Each row of a before or after table is a point. The points were changed in one or more steps. Then noise was added and the rows were shuffled. The steps act on how far a point lies along the listed directions, d1 being the first. What was done? A step turns or swaps two directions, mirrors them in a line or flattens them onto one, adds a multiple of one to another, or multiplies one. Angles are multiples of 10 degrees, from the lower direction toward the higher: turns from -170 to 170, lines from 10 to 170 but not 90. Use the fewest steps. Two steps may share a direction if one is a turn and the other turns, adds or multiplies; they go together, in the order done. Otherwise the lowest direction goes first.

Directions:
(1): 21 -56 -21
(2): 37 -6 52
(3): -48 -29 31
Before, 8 rows:
5 10 25
-6 12 0
-1 25 10
4 -24 -9
8 16 8
6 19 16
3 13 1
-20 12 21
After (8 x 3):
2 36 13
-13 29 6
-3 27 5
1 32 31
-2 47 24
17 -57 -21
-30 44 35
-14 60 21
Steps: multiply d1 by 2.5; turn d2 and d3 by -10 degrees

Directions:
(1): 60 26 -11 -38 5 5 8 43
(2): 22 -36 17 -18 53 42 -7 -30
Before, 13 rows:
-26 -26 13 10 13 31 -18 -43
-13 30 -5 -8 -35 -27 20 37
-1 45 -13 20 -56 -21 6 36
-36 -22 18 25 6 -1 -9 -41
27 49 -29 -6 -37 -21 24 56
-60 5 26 40 -15 -10 19 -41
-36 -19 10 27 6 7 8 -30
-10 24 -6 0 -31 -13 13 38
-26 -19 17 3 18 6 -4 -27
-22 22 -22 22 -38 -50 -1 17
-33 -32 10 20 10 21 0 -33
13 47 -13 -7 -49 -39 -5 40
-49 -14 -1 27 3 -21 -9 -28
After (13 x 8):
-8 -32 26 9 32 15 -13 -40
-17 -25 14 10 25 23 6 -31
-4 -34 13 -3 30 37 2 -29
-1 -22 18 -11 31 18 -7 -20
-39 28 -3 37 -55 -21 -2 8
-44 -15 36 27 18 17 12 -54
-20 39 -27 28 -51 -36 23 32
-37 13 -3 13 -34 -15 12 20
-45 -4 -10 36 -28 -40 -6 -11
-29 -28 4 16 28 -2 -14 -40
6 -23 14 -8 28 48 -13 -29
-43 22 -1 12 -37 -27 14 15
-26 35 -8 18 -55 -44 -12 15
Steps: turn d1 and d2 by -40 degrees

Directions:
(1): 16 56 -10 42 30 36 -4 -23 -3 -25 -11 40 12 -26
(2): -18 -3 47 -20 24 30 13 -21 -44 -42 16 -45 17 -3
(3): -1 -22 27 11 60 -46 -13 11 4 2 -50 8 36 6
(4): -48 -22 -28 5 13 -8 49 -28 31 7 29 8 39 -28
Before, 9 rows:
-5 -14 -21 -1 -14 -18 -4 17 14 32 -3 13 -1 7
-6 -36 12 -23 -11 -22 -10 10 -17 9 2 -23 -5 26
4 -6 12 -28 -30 2 -9 13 -25 4 7 -28 -13 11
4 4 4 -10 -13 12 1 -5 -18 -11 15 -12 -5 -1
24 11 -8 1 2 -4 -15 15 -7 13 -16 6 -17 14
17 -15 16 -27 -31 12 -1 15 -4 14 26 -34 -19 22
10 12 25 12 46 -11 -36 5 -11 -5 -35 3 18 6
6 -4 8 -1 24 -4 -8 -3 -1 2 -6 8 22 -16
8 -6 32 0 37 -13 -9 7 -17 -17 -27 -10 28 2
After, 9 rows:
-15 -8 -17 -13 -26 8 11 4 -1 16 23 -4 -7 5
30 1 5 12 17 -32 -24 29 11 10 -40 19 10 8
-5 -30 31 -28 -4 -14 -11 11 -30 -4 -2 -36 -8 31
11 -3 -16 7 12 -10 -9 3 17 16 -6 25 19 -16
19 -16 58 -39 -6 18 -11 13 -39 -11 13 -60 -8 31
39 28 -8 20 12 -20 -61 30 11 24 -43 33 -15 18
7 -2 21 -8 6 6 -4 -1 -25 -13 -2 -18 5 2
38 26 -5 -3 -14 9 -26 20 -21 9 -12 2 -37 23
10 -1 46 -35 -11 3 -23 17 -51 -14 -8 -43 -11 21
Steps: turn d2 and d3 by 60 degrees; add -0.7 times d1 to d2; multiply d4 by 2

Directions:
(1): 19 7 11 10 31 15 -22 -9 -4 -4 -40 19 -36 13 32 33 2 60 -9 21 15 1 7 41
(2): -24 30 51 -10 -13 14 -29 4 28 -18 -11 -31 60 -4 14 -2 23 31 29 1 -12 17 -4 -1
(3): 35 -11 0 -40 1 18 -10 -53 0 -6 38 -22 -6 -25 6 46 18 -5 2 -23 20 23 31 -16
(4): -8 2 -24 -47 -41 -16 7 29 -15 8 -12 4 -7 -33 37 -17 21 38 -29 -46 7 -8 -14 3
(5): 19 -30 24 4 13 -34 34 13 27 -17 14 41 9 -31 -33 24 25 21 13 -16 -40 -3 2 29
Before (8 x 24):
1 8 5 -8 6 7 -6 -8 1 0 -19 -2 3 -5 18 19 11 32 6 0 5 9 7 5
-2 12 7 -2 0 14 -15 -14 -5 6 2 -18 -3 15 5 2 -2 -10 9 15 18 9 2 -13
13 -4 -28 -21 -11 5 -1 -19 -21 12 17 -11 -18 -1 7 10 -8 -16 -12 -5 16 -3 4 -13
10 -1 16 5 11 29 -29 -38 -5 -8 16 -28 -2 11 3 15 2 -13 8 12 17 12 19 -4
7 5 22 28 22 3 -8 1 16 -6 -7 11 17 8 -5 0 -3 2 13 23 -9 2 -4 10
-17 -2 16 0 -9 -17 -9 19 11 -5 -6 2 21 2 -5 -2 9 13 7 1 -23 -4 -15 2
-10 25 11 8 5 27 -28 -5 -11 -1 -24 -27 12 26 21 -3 -4 7 11 27 15 8 9 3
0 -8 13 -8 3 6 7 -9 14 -4 16 -11 13 -10 -1 8 9 0 6 -6 5 4 5 -8
After (8 x 24):
-8 -1 16 -6 -3 -15 15 13 16 -7 -9 7 26 -21 -3 9 22 29 16 -12 -20 4 -1 7
26 -8 25 7 20 -2 3 -17 24 -13 20 10 22 -18 -14 23 15 -2 19 2 -13 11 8 7
-7 16 -43 -21 -25 12 -15 -3 -36 22 -8 -22 -23 16 33 -18 -22 -11 -27 1 32 -11 -9 -18
5 -3 23 -30 -17 11 -19 -16 3 -13 17 -23 19 -25 15 12 32 20 4 -26 4 13 11 2
-6 12 54 -11 -4 7 -13 0 27 -24 0 -22 61 -12 -2 18 34 27 37 1 -23 18 13 13
-2 -15 37 11 9 -26 1 13 27 -18 4 18 25 -4 -27 21 18 17 22 4 -41 -1 -6 17
-2 12 24 -18 -10 4 -13 -6 8 -1 5 -16 16 -5 9 8 17 12 15 -2 5 13 2 -6
1 -13 15 -12 0 -7 16 7 17 -8 10 4 11 -22 3 9 19 23 2 -16 -3 0 0 6
Steps: multiply d1 by 0; multiply d2 by 2.5; turn d2 and d5 by 50 degrees; turn d3 and d4 by 70 degrees
